Rows are points. Examples show where two turns around zero, p and q, send a point. Where does a point land after both, in the order given? Backwards means that the second turn is done in reverse. Each puzzle has new turns, and all numbers are rounded.

Turn p:
| -0.69 |  0.06 | -> | -0.69 |  0.02 |
|  0.19 | -0.34 | -> |  0.21 | -0.33 |
| 0.24 | 0.03 | -> | 0.24 | 0.05 |
| 0.26 | 0.24 | -> | 0.24 | 0.26 |
Turn q:
| -0.31 |  0.30 | -> | 0.41 | 0.15 |
| -0.23 | -0.21 | -> | -0.09 |  0.30 |
|  0.14 | -0.54 | -> | -0.55 |  0.11 |
| -0.10 |  0.38 | -> |  0.39 | -0.08 |
| 0.50 | 0.08 | -> | -0.15 | -0.48 |
Where do these land?
q, then p: |  0.00 | -0.26 | -> | -0.24 |  0.10 |
q, then p: | -0.50 | -0.39 | -> | -0.17 |  0.61 |
q, then p backwards: | 0.29 | 0.32 | -> |  0.14 | -0.41 |
q, then p: | 0.20 | 0.34 | -> |  0.24 | -0.31 |

Turn p:
|  0.33 |  0.44 | -0.21 | -0.03 | -> |  0.53 |  0.13 | -0.20 |  0.08 |
| -0.44 |  0.01 |  0.32 | -0.01 | -> | -0.43 |  0.32 |  0.10 | -0.06 |
|  0.03 | -0.74 | -0.52 |  0.05 | -> | -0.19 | -0.84 | -0.12 | -0.24 |
|  0.04 |  0.32 |  0.29 | -0.30 | -> |  0.19 |  0.42 |  0.25 | -0.07 |
|  0.04 |  0.26 | -0.34 | -0.14 | -> |  0.30 |  0.06 | -0.27 | -0.20 |
|  0.00 | -0.29 |  0.46 |  0.43 | -> | -0.40 | -0.09 |  0.24 |  0.50 |
Turn q:
| -0.58 | -0.08 |  0.22 |  0.18 | -> | -0.65 | -0.05 |  0.01 | -0.05 |
| -0.18 | -0.01 | -0.32 |  0.25 | -> | -0.16 |  0.12 |  0.00 |  0.39 |
|  0.46 | -0.07 | -0.29 |  0.29 | -> |  0.40 | -0.18 | -0.05 |  0.44 |
|  0.31 | -0.03 |  0.75 | -0.44 | -> |  0.23 | -0.35 | -0.02 | -0.82 |
|  0.26 | -0.29 | -0.23 | -0.10 | -> |  0.29 |  0.04 | -0.34 |  0.12 |
| -0.27 |  0.49 | -0.13 | -0.18 | -> | -0.11 |  0.42 |  0.41 | -0.08 |
Where do these land?
p, then q: | -0.18 |  0.05 |  0.06 |  0.37 | -> | -0.24 |  0.09 |  0.11 |  0.31 |
p, then q backwards: | -0.15 |  0.26 |  0.37 | -0.11 | -> | -0.23 |  0.28 | -0.27 | -0.19 |
p, then q: |  0.95 |  0.16 | -0.04 | -0.16 | -> |  0.64 | -0.73 | -0.11 |  0.03 |
p, then q: | -0.31 |  0.09 | -0.21 | -0.23 | -> |  0.11 |  0.41 |  0.00 | -0.16 |
p, then q: | -0.31 | -0.57 | -0.17 |  0.13 | -> | -0.45 |  0.22 | -0.46 | -0.05 |
